Each row is a point. Each copy is the shape, with its points in the same order, turned, moved and blurred by noise. Is it also mirrored, or only turned?

Shape:
[[ -2 -15  17]
 [-35  31  51]
 [-47   2 -16]
 [-27  45 -24]
 [ 59 -21 -24]
 [ 22  31  22]
 [-52 -16 -16]]
Copy 1:
[[ 11  -3  -8]
 [-54 -32 -13]
 [-40  34 -12]
 [-46  28  31]
 [ 63  15  44]
 [-11 -24  36]
 [-26  41 -28]]
Copy 1 is: only turned
Copy 2:
[[-11 -33  -5]
 [ 15 -35 -67]
 [-17  16 -33]
 [ 30  30 -30]
 [ 14 -21  62]
 [ 43 -33  -8]
 [-34  17 -25]]
Copy 2 is: mirrored
Copy 3:
[[  4  -9   3]
 [-51  28  21]
 [  8   3  58]
 [ 19  49  48]
 [ 68  -4 -30]
 [  2  38 -16]
 [  9 -15  63]]
Copy 3 is: mirrored

Shape, 9 rows:
[[ 27 -25  -2]
 [ 61   6 -43]
 [ 35 -41  18]
 [-27   5  18]
 [ 25 -18 -75]
 [ -7  60  37]
 [-27 -28  15]
 [  0  33  -3]
 [-18 -14  24]]
Copy 1, 9 rows:
[[ 26 -40 -26]
 [ 47 -53  30]
 [ 26 -37 -45]
 [-11  24  -9]
 [ -2 -76  35]
 [ 28  57  12]
 [-19  -5 -33]
 [ 19  21  23]
 [ -5   8 -29]]
Copy 1 is: mirrored
Copy 2:
[[ 16 -33  -5]
 [-24 -39 -57]
 [ 25 -40  11]
 [ 27  31   9]
 [-66 -26 -21]
 [ 59  53 -40]
 [ 20  11  33]
 [ 21  23 -26]
 [ 32  16  26]]
Copy 2 is: only turned

Shape (10 x 4):
[[ 51  41  -2 -31]
 [ 40  43  21 -27]
 [-44 -22 -15  63]
 [-22  32 -26   2]
 [ 51  45  12 -39]
 [ -9 -41 -18  18]
 [-20   8 -12  -8]
 [ 44  47 -20  -2]
 [ 19  -8 -35  -4]
 [-37 -34 -32  18]]
Copy 1 (10 x 4):
[[-46 -16  41  21]
 [-30   2  44  29]
 [  8  22 -92   9]
 [-50  24 -29   4]
 [-39  -6  52  25]
 [  6 -12 -51 -20]
 [-25  23 -22 -11]
 [-57 -16   9  38]
 [-33 -23 -22  -8]
 [ -7   7 -68 -29]]
Copy 1 is: mirrored
Copy 2, 10 rows:
[[ 56  -4   3 -67]
 [ 44  14 -13 -69]
 [-37  18  17  43]
 [-13 -23   8 -28]
 [ 61  -2 -12 -77]
 [ 13  -2  -8  38]
 [  0 -19 -12 -17]
 [ 42  -3  26 -54]
 [ 40 -21  13  -1]
 [-11 -25  -5  42]]
Copy 2 is: mirrored
Copy 3, 10 rows:
[[-66   1 -23 -47]
 [-51  20 -30 -43]
 [ 19  22  31  68]
 [-32  -5 -16  39]
 [-62   2 -27 -55]
 [  6  -3  40  21]
 [-15 -15 -10  21]
 [-72  15   6 -15]
 [-23 -12  24  -4]
 [ 21 -18  31  46]]
Copy 3 is: mirrored
Copy 4:
[[ 49 -10  12 -62]
 [ 54 -26  32 -44]
 [-20  29  15  61]
 [  5  25  43 -15]
 [ 54 -25  26 -65]
 [-32  -8  -1  13]
 [ -4   8  41 -14]
 [ 48  21  10 -44]
 [  0  11  -4 -32]
 [-49  13  16  17]]
Copy 4 is: only turned

Shape (7 x 4):
[[  4 -12 -33  54]
 [ 42  68 -27  70]
 [ 25  38  -2  13]
 [-34   2 -35  -2]
 [-42  -3 -29  18]
 [-42   3   8   0]
 [-28 -14 -28  -6]]
Copy 1 (7 x 4):
[[  2  42 -66  -5]
 [ 52  84 -10  13]
 [ 17  24   3   3]
 [ -6   1 -39 -53]
 [  5   2 -55 -45]
 [ 10 -31 -33 -29]
 [-25  -7 -42 -38]]
Copy 1 is: mirrored
Copy 2:
[[ 13  49 -50   7]
 [-67  54 -68 -28]
 [-35  14 -19 -25]
 [ 20  49  18  -8]
 [ 16  57   8  12]
 [  2  24  28  19]
 [ 32  36  16  -6]]
Copy 2 is: mirrored
Copy 3, 7 rows:
[[-43 -26 -32   7]
 [ -7  16 -92 -38]
 [ 10  30 -30 -13]
 [-10 -27  13 -26]
 [-29 -21  16 -25]
 [-26  10  33 -27]
 [-11 -21  26 -12]]
Copy 3 is: only turned
Copy 4:
[[ 26 -25 -15  56]
 [-26 -85 -60  63]
 [-21 -46 -31  10]
 [-10   2  24  33]
 [  6 -16  33  35]
 [ -1 -23  37  -5]
 [  0  11  21  20]]
Copy 4 is: mirrored

Shape:
[[  4   5 -18  -2  31   8]
 [-53 -27 -37  -9   0 -26]
 [-22  15 -13 -29  -9 -22]
 [ 28  68  57   6 -13  47]
 [-58 -11  27 -32  19 -26]
 [ 66  45  57  40 -29  17]
 [ 70  61  20  18  37   0]
 [ 20  -1 -18 -23  20  -5]
 [ 40 -41 -10   1  30  -5]
 [ 25  -5   6 -27  -4  21]
 [-34   4  -1   5  19  12]
 [ 46  58  46   7   4   7]]
Copy 1 (12 x 6):
[[  4 -16  -2   5  23   2]
 [ 22  25  34  29  54 -51]
 [  7  36   5  22   8 -13]
 [-15 -35 -22  29 -66  44]
 [-22  26  -9  57  19 -51]
 [ 46 -52 -54  30 -62  38]
 [ 17 -40 -64  -4   5  57]
 [ 14  -3 -19 -17  18  -9]
 [ 23 -35 -28 -16  39 -33]
 [  8 -18 -11 -21 -17 -25]
 [ -9  -9  24  29  24 -13]
 [  2 -20 -54  18 -33  39]]
Copy 1 is: mirrored
Copy 2:
[[ 13  21  11  13  15  14]
 [  2 -32  -3  43   0 -20]
 [-31 -21 -12  18  -2  24]
 [-10  55   8 -58 -36  80]
 [ -3  -9 -22  62 -36  34]
 [-34  91 -10 -71 -20  41]
 [-29  95  22 -22  32  55]
 [ -3  16 -11  13  34  22]
 [ 22  53 -25  14  34  -7]
 [ 13  21 -28 -12  14  34]
 [ 14   6  19  24 -19  15]
 [-34  74   2 -25  -8  65]]
Copy 2 is: mirrored

Shape (11 x 8):
[[-39 -32 -46  -7 -23   3 -49  24]
 [ 18  18  -1   4  -5 -28 -15  12]
 [ 19 -32  -6  27  12 -18  -4  33]
 [ 28  15  25  33  -1  -4 -57  -3]
 [-31 -41  21 -29 -32 -17 -23  -5]
 [ -7 -11  26 -30  16   3 -23  19]
 [ 69 -20  -6   5  -1  -1  19 -68]
 [ 23  49   2  32   4  16   3  -7]
 [-16 -34 -19 -13  25 -39  43 -21]
 [-10 -38  17  31   0 -33 -25  -5]
 [-30  48  39  -9 -11  -2  35  30]]
Copy 1:
[[ 14   2   8   3 -73 -22  -3 -32]
 [ -3   4 -14  30  -5  -3  10  32]
 [ 14 -20 -36   2 -35  19 -11  33]
 [  6  -7   9  54 -12  47  30  29]
 [ 14 -19  24  29 -12 -13 -45 -20]
 [ 22  25   6  14  -4  22 -31   0]
 [-38 -26  49   1  -3  12 -18  95]
 [-10   2   5   0  18  19  51  39]
 [-49 -14 -20 -27  -4 -13 -53  23]
 [ -9 -45 -11  30 -26  26 -19   4]
 [ 20  15 -20  -4  67  -8   9 -12]]
Copy 1 is: mirrored
Copy 2 (11 x 8):
[[ 32 -30   0 -25  56  28 -26  -1]
 [  8   1   4 -10  -4 -19  14 -21]
 [ 12  10  39 -21  28  -8  28  16]
 [ -4 -33  33 -32 -19 -46   0 -14]
 [ 42  11  15 -60  -5  35 -32 -17]
 [ 39  -1  37 -10 -28  14 -16  -2]
 [-53  -7  22 -48 -36  36  67 -22]
 [-39 -14  -7   7 -32 -23  13  15]
 [-20  58  29 -11  15  50  12 -19]
 [ -5  12  44 -56  17  -8  -9 -11]
 [ 17  44 -29   8 -44 -13 -25  21]]
Copy 2 is: only turned

Shape, 11 rows:
[[ 11   6  46  26 -46  38  -7  -6]
 [ -1 -32  -7 -23 -26   8  22  -5]
 [ -4 -15   1 -14  20   6 -10  22]
 [ 12  53  24   8 -26 -23  -4 -18]
 [-22   4 -19 -24  14 -14 -30  29]
 [-12  51  16  49 -58  14  -2 -43]
 [  4 -15   5 -32   3  -2 -16  20]
 [ 13  22 -39  -2  32   8  -8  15]
 [ -8 -15  15 -30  16  35 -15 -13]
 [ -6 -34  44  20  -4  14   1 -17]
 [ 30  20  12   7 -40 -44 -65 -22]]
Copy 1:
[[-26  51  17   4 -41   1 -40  43]
 [ 13  12 -18  46 -21   6   7  24]
 [ 15  -6  20  19   5   7 -13  -1]
 [-12  60  -7 -32  18  31 -10  34]
 [ 47 -13  14 -12   8  33  -9  -1]
 [-19  74 -23 -17 -12  30 -58  74]
 [ 23   2  10  12  -9   5   7  -4]
 [  0 -33 -18 -12  22  18 -25   1]
 [ 24   4  10  13  -2 -36 -17  23]
 [  9  49  20  41  -9 -12 -36  26]
 [ 26  84 -26 -39  -9  25 -18 -19]]
Copy 1 is: only turned
Copy 2:
[[ 32  40  36  24 -38  17  21   7]
 [-38  15  -5  24 -29   5 -16   7]
 [-14   1   4  -6   4 -33  -1  17]
 [ 34  13  -3 -17 -12  28  14 -47]
 [-22  16 -13 -25  15 -44   8  -5]
 [ 34  54   8 -30 -46  60  33 -24]
 [-14   6  -1  11   5 -33 -12   1]
 [-16  -4  10 -54 -12 -26 -11   5]
 [ 11  20 -16   6 -14 -21 -19  38]
 [ 11  12  14  22  -2  28   9  41]
 [ 26  52  17 -15  42  20 -18 -55]]
Copy 2 is: mirrored
Copy 3, 11 rows:
[[ -5 -37  29 -21 -21  31  27 -61]
 [ 34  21   8 -11 -24  18  15   4]
 [  8 -17 -13 -14  -3  15  -7  22]
 [-11 -18  44 -26  10   5 -23 -46]
 [  9 -35   5 -24   6 -10 -27  41]
 [  3 -22  41 -18   7 -27  29 -95]
 [ 18 -13   6 -18  -6  25  -7  25]
 [  6 -10 -11 -21  52   6  -7  15]
 [ 34 -23 -30 -33 -17  27  -1  -5]
 [  0 -15 -13   9 -35  19   7 -42]
 [ 28 -55  72  10  11   2 -42 -37]]
Copy 3 is: mirrored
